Every row gives one point. A path goes straight from each point to the next, and from the last back to the first. The post is the endless flat space through its rows: a point in 2 columns, a line in 3, a plane in 4, and so on, so that a path can go around it. How many times does the path go around the post? Going back the other way cancels.

Post (1 x 2)
-0.96 0.16
Path (25 x 2)
-0.93 -1.48
0.92 0.38
1.07 3.57
-2.05 0.85
-4.21 -1.69
-0.11 -2.10
0.47 0.94
-0.66 2.56
-2.32 0.98
-3.74 -2.43
0.45 -2.39
2.26 1.16
-0.14 2.78
-3.79 2.17
-2.94 -2.97
0.33 -2.00
1.87 2.00
-0.57 2.34
-1.94 0.10
-2.59 -0.18
-1.43 -1.63
1.02 -0.48
0.39 2.25
-2.07 2.30
-2.33 -0.07
Times around: 5

Post (5 x 6)
0.43 2.73 -1.97 1.15 0.78 3.50
-0.09 0.42 -0.04 0.07 -0.53 -2.60
0.96 -0.25 -1.59 1.60 -0.65 2.42
0.38 0.87 0.40 -2.03 -1.46 -0.94
-0.31 0.06 3.10 3.90 -1.96 0.08
Path (22 x 6)
1.40 1.34 3.74 -2.98 -1.28 0.50
2.08 -0.91 -2.08 4.31 0.18 -0.01
1.28 0.65 -2.17 0.64 -3.67 0.65
-0.12 -1.31 -1.17 0.75 -1.55 -0.30
-0.46 0.72 1.45 -2.17 0.32 3.05
2.24 -2.34 -1.78 0.26 0.84 -0.68
2.99 1.67 0.42 1.84 -0.99 2.81
0.74 1.16 0.78 2.90 -3.96 2.55
0.42 -2.91 -2.84 0.45 -2.37 2.09
-1.04 2.25 2.90 -2.14 -0.41 1.32
0.63 3.28 4.90 -2.33 -0.69 -2.00
3.95 0.86 -1.95 0.38 -0.93 0.47
0.49 2.38 0.76 0.74 -2.26 1.90
-0.53 -2.71 -2.53 3.52 -1.11 1.05
-0.80 2.09 0.75 -2.77 -0.47 2.82
2.24 -0.18 0.74 0.95 0.79 -1.08
2.42 -1.60 1.87 -0.05 -4.17 2.34
0.46 0.94 -2.56 -0.94 -1.42 -2.16
-2.32 1.89 1.90 0.47 -4.13 -0.38
-0.70 -2.86 -2.21 1.58 -0.75 -1.13
-1.78 -0.25 -2.91 4.92 0.95 -3.13
-0.99 -1.42 2.01 -2.58 -1.31 0.54
Times around: 4

Post (10 x 11)
2.48 -1.60 -1.47 0.00 -2.57 -1.49 1.05 -0.26 0.77 0.78 -0.60
0.76 1.44 0.60 0.05 -2.98 -1.26 0.02 0.61 0.31 0.77 0.39
-1.91 -0.54 0.54 -0.45 1.88 -3.23 -0.90 -0.51 1.11 -0.56 0.62
-2.65 -1.19 -0.55 1.39 0.35 -2.61 -0.75 0.20 -1.31 -0.60 -2.20
-0.23 -0.34 0.63 0.72 2.43 1.49 -0.40 -2.04 1.03 1.59 0.20
1.13 3.03 -1.09 -0.07 -1.89 -3.17 1.92 -4.65 2.06 -3.03 0.80
-2.93 -1.85 4.10 -0.65 0.59 1.52 3.37 -1.91 -1.24 0.79 -1.05
1.09 2.46 0.04 0.70 -2.87 -0.12 6.52 -2.34 1.03 0.75 -1.79
2.38 -2.23 1.26 0.28 0.00 -3.04 -1.43 -0.30 0.56 2.74 -1.91
-0.30 -0.28 1.25 0.72 0.77 -2.38 0.65 -0.97 -1.09 -2.09 1.49
Path (26 x 11)
-1.41 -0.67 -0.24 -0.69 0.78 0.43 -0.69 0.77 1.16 -0.29 1.20
-1.61 0.51 3.50 -1.18 -1.38 -1.63 3.74 -0.27 2.41 0.25 -0.36
-0.72 3.71 -1.49 3.98 1.02 -4.76 -1.18 -5.08 0.82 -2.20 0.32
-3.45 -1.34 1.29 1.02 1.79 -4.91 1.54 1.12 -0.70 -0.78 -0.67
2.07 2.02 -0.23 1.71 -2.29 -1.22 2.67 0.20 1.50 -1.98 2.63
0.83 -0.97 1.77 2.19 1.11 0.25 1.89 -3.57 0.31 -0.34 0.52
1.89 -1.86 -3.55 2.11 0.12 -2.47 -2.05 -1.96 -0.21 0.65 0.21
0.05 0.93 1.32 0.13 2.20 -1.37 -0.02 -0.85 0.14 0.95 0.57
2.94 0.58 1.26 1.73 -0.72 -3.42 -2.17 -2.49 -0.94 0.88 -5.74
2.43 2.42 1.62 3.22 -0.93 -2.77 0.81 -2.12 1.29 -1.20 -1.71
-3.33 0.51 1.28 -1.03 0.86 1.10 3.44 0.69 2.69 2.26 1.07
1.37 -2.22 -1.41 0.57 -0.88 -1.18 1.20 -1.08 0.27 1.48 -1.26
0.37 2.99 0.62 0.83 1.14 -4.94 1.83 -3.07 0.33 -1.82 -0.57
-0.74 -2.39 0.79 -2.94 -0.13 -2.03 -1.56 0.36 0.26 0.03 -1.83
-0.19 0.22 -0.18 -3.22 -1.51 -1.69 3.36 -3.57 1.01 -0.05 -2.90
-1.81 3.30 0.13 -0.01 0.18 1.44 3.11 -1.17 -0.59 0.94 2.12
-0.28 -1.13 0.78 -3.27 -2.77 -3.19 0.90 -0.80 4.14 2.09 3.10
-1.46 -5.28 3.02 0.06 1.35 -4.03 -1.98 0.83 -1.11 1.89 -2.00
-4.02 0.21 -2.48 2.65 -1.57 -3.17 -2.74 1.03 -1.70 0.37 -1.51
-1.40 -2.75 0.37 -0.06 -1.15 -1.54 0.65 -2.23 -2.03 0.48 -3.42
0.32 -3.46 -1.58 1.66 2.02 -0.29 -2.51 -0.61 0.01 4.44 -1.67
1.93 0.15 -0.61 3.29 -2.45 -2.95 3.56 -0.80 0.44 -0.50 -1.14
0.82 0.68 -0.05 -0.75 -1.13 -2.97 2.41 -1.92 4.08 0.29 -0.62
-0.53 1.14 -0.49 2.25 -1.21 -2.94 2.50 -4.50 0.33 -3.14 0.93
-4.05 -3.36 -0.14 -0.87 0.24 -1.69 2.02 2.06 -1.40 0.19 1.10
-1.46 -1.25 0.59 -1.58 1.07 -4.46 -3.34 1.44 -1.69 0.63 -1.17
Times around: 2

Post (17 x 18)
2.01 1.90 3.51 -4.11 -1.35 0.87 2.22 0.33 0.96 -0.65 -2.31 -0.71 0.22 -2.05 -0.74 -2.12 -0.23 -2.62
-0.37 0.12 0.80 1.49 0.91 2.07 1.20 -1.22 -1.32 1.62 0.13 0.47 0.68 -0.25 -2.95 -0.83 1.66 -1.05
-2.18 -0.35 0.22 3.19 1.70 -0.25 -2.50 2.42 0.16 1.14 -0.64 0.75 -0.45 0.27 1.93 -0.81 -1.13 1.77
-2.99 -0.37 0.61 -0.34 -0.48 -1.38 0.94 0.33 -1.53 1.93 1.11 -1.08 -2.99 -2.69 1.95 0.04 -3.38 3.11
-0.95 0.49 -0.62 0.15 1.74 0.43 0.59 1.51 0.47 1.97 1.64 -1.66 0.94 -2.86 1.26 1.06 0.67 0.11
0.51 -1.54 -0.63 2.78 2.85 1.22 -1.51 -0.15 -1.29 2.49 0.85 -0.01 -0.44 3.55 0.64 1.09 -2.50 1.70
-2.40 0.25 0.18 1.58 0.75 -0.71 -0.45 0.36 -0.04 1.32 0.01 3.76 -0.91 -1.27 2.81 0.73 0.23 0.72
1.32 -0.73 -0.97 1.05 -1.72 2.08 -4.16 1.78 -3.04 1.91 -0.25 0.68 -0.39 0.76 0.59 -1.59 -2.36 -3.38
0.08 3.68 0.56 0.05 0.92 0.98 1.80 1.76 -0.07 -3.02 0.79 1.23 1.05 -1.52 -0.36 1.87 0.76 0.54
-3.72 -2.41 -0.32 -0.95 0.05 -0.69 0.21 -2.38 -0.03 -0.71 1.47 0.83 -0.26 -1.59 -2.16 -2.40 -0.48 -0.29
-1.50 -0.39 -0.61 7.51 1.69 -1.83 2.15 2.06 -0.02 -2.22 1.24 -0.01 0.97 -0.43 2.38 2.29 0.47 0.87
-0.32 1.13 0.34 -1.23 1.01 -1.39 1.09 -0.53 1.24 -0.04 -1.17 1.13 -2.68 -0.65 -0.95 -2.45 0.83 -0.43
-2.43 0.17 0.13 0.15 -3.05 -0.54 -1.85 2.39 -1.08 -1.41 -1.82 -2.47 0.00 1.98 0.26 -0.58 0.08 -0.06
-0.12 0.36 1.20 1.71 2.11 1.38 -0.46 -2.73 -0.36 0.94 1.93 -1.40 -0.24 -1.87 1.69 0.26 0.73 1.12
2.22 -1.38 -2.40 1.89 2.52 3.07 1.31 -1.48 1.67 -0.59 -0.36 -0.27 -0.79 -0.78 -1.17 -1.76 3.95 2.37
-6.41 -2.37 -1.76 -1.10 1.14 -0.95 -0.84 2.03 -1.19 0.80 -3.84 -1.28 -3.06 -1.70 1.15 -0.27 -0.75 1.33
1.25 -1.71 2.89 0.64 1.14 -0.25 -1.39 1.15 -5.18 3.88 1.15 -1.03 -0.73 -3.06 -2.00 3.10 1.29 -1.96
Path (29 x 18)
0.66 0.71 2.76 0.36 -0.60 2.37 -0.65 -2.34 1.79 0.30 0.82 -2.72 -2.65 -2.97 1.68 -1.95 1.53 4.25
1.01 0.24 2.24 -1.89 -0.05 0.52 1.29 2.27 1.18 -0.07 1.03 0.13 1.08 -0.78 -0.54 0.41 -0.11 -0.77
0.79 -1.65 -0.38 0.43 -0.24 0.87 3.20 2.31 0.79 0.71 -2.71 0.45 2.12 2.58 -0.58 -0.86 1.20 -3.70
-0.13 -2.27 -0.75 -0.94 -0.49 1.92 -1.95 -2.43 1.72 -2.45 3.18 -1.17 0.51 -3.35 1.65 -4.39 2.53 2.58
0.61 1.96 2.59 2.58 3.33 1.26 2.22 -0.81 -0.77 -0.11 2.34 -0.85 -0.87 -4.14 1.02 0.47 2.47 -0.78
1.95 1.32 1.64 1.57 -2.16 -2.02 2.94 -1.25 0.26 -0.80 1.59 2.52 -3.03 -1.49 -0.67 -0.90 0.28 -1.86
-0.99 1.82 1.56 2.31 -4.09 4.06 -0.01 0.56 1.55 -3.71 -1.81 -1.98 2.11 -4.08 0.20 -1.06 3.69 3.43
0.29 -0.33 -3.79 4.22 3.04 -0.80 0.29 1.49 0.39 -2.08 -0.76 3.74 -1.26 0.08 2.00 0.17 -0.54 0.69
-6.11 -2.54 -0.61 3.32 6.63 -0.09 -2.70 -2.40 -1.15 2.47 0.01 0.30 -0.07 2.58 -4.63 -1.84 -0.94 3.33
-0.21 -3.15 0.43 0.62 -1.03 0.32 -0.42 0.93 2.50 4.16 0.55 -3.42 2.21 1.71 0.36 -0.14 1.81 2.78
-0.60 -0.93 2.15 2.71 -0.32 0.31 0.83 2.23 -0.49 3.78 -2.02 2.26 -1.31 -0.14 0.18 0.70 2.02 -1.74
-2.53 -0.95 1.34 -0.84 0.21 0.39 -1.77 0.57 -0.09 0.40 -0.81 -1.53 -1.98 -5.45 0.12 -0.42 2.19 0.66
-2.80 -0.49 -1.79 1.03 -1.13 2.17 2.11 0.09 2.14 -1.04 -1.51 0.62 1.55 -3.36 2.93 1.12 -2.03 -0.04
1.86 -0.77 -2.97 1.56 1.14 1.23 -3.01 2.23 -0.15 1.77 -0.10 -2.60 -3.48 1.03 0.54 -0.55 1.41 -0.94
-1.29 1.67 2.98 -1.52 -3.46 0.28 -0.91 4.40 -1.81 -2.66 -1.31 2.51 -0.92 -0.49 -0.41 -1.01 1.38 -1.56
0.55 -0.57 -1.67 -0.43 1.01 1.09 0.25 -1.49 -2.82 1.97 1.43 0.45 -1.21 -0.33 2.84 1.14 -0.61 0.44
-2.17 -0.51 1.31 1.71 1.18 0.34 -1.94 0.69 -4.04 1.18 1.45 -0.36 0.26 -1.93 0.13 0.88 3.94 0.13
1.02 3.58 -0.16 2.44 2.14 2.65 4.20 0.28 0.34 0.25 1.75 -0.04 -0.45 -0.89 1.93 1.00 -1.39 0.78
-4.46 -0.51 1.81 1.20 0.56 -2.78 -0.98 -1.27 0.00 -1.00 1.48 -1.20 -0.70 -0.70 0.68 2.32 -2.22 -2.57
0.19 -0.26 1.66 2.29 -0.52 1.12 -1.61 0.06 -2.56 4.10 1.80 -1.73 -1.34 -3.05 1.93 -0.46 -1.81 -2.80
1.49 0.99 -2.13 2.61 3.29 3.53 1.83 2.98 1.48 1.46 -4.47 -4.43 -1.42 1.40 0.79 -2.41 0.74 -0.52
-0.84 -1.20 -2.80 -0.14 -0.10 -0.02 -0.27 2.86 1.31 -4.39 -0.04 2.70 -0.88 -1.98 1.64 -0.67 1.22 1.54
1.14 0.43 4.80 -2.18 -1.49 1.00 1.24 0.64 0.01 -0.92 1.97 -1.62 1.45 -0.87 -2.07 -1.47 -3.72 -0.64
1.07 -0.67 -1.65 2.38 3.64 -0.73 -1.00 2.08 -0.01 1.27 -0.84 -1.19 -2.76 0.25 -0.47 0.29 -2.87 -0.22
-5.79 -0.30 3.93 -2.23 0.13 -3.01 -1.41 -1.79 1.55 3.19 -2.54 -0.89 -0.97 -1.91 1.05 -3.15 -2.96 0.19
0.20 -3.44 -1.20 1.85 1.15 -0.08 0.16 0.26 -0.92 7.33 1.99 -3.97 2.94 2.34 4.30 3.45 -1.38 1.51
2.34 -1.86 1.14 -2.12 -0.75 0.35 -1.06 5.73 -1.59 2.95 -3.43 -2.46 1.88 1.04 0.10 -1.58 0.38 -5.08
-3.82 -3.20 -1.29 0.54 3.41 -1.13 -0.13 0.00 1.21 1.20 -2.36 1.44 0.10 1.41 3.14 -0.06 -4.81 3.50
-2.80 -1.01 0.73 2.15 -2.90 0.95 2.77 1.74 -0.10 1.86 -2.96 -2.82 1.10 -1.41 -2.90 -0.49 0.44 2.59
Times around: 0
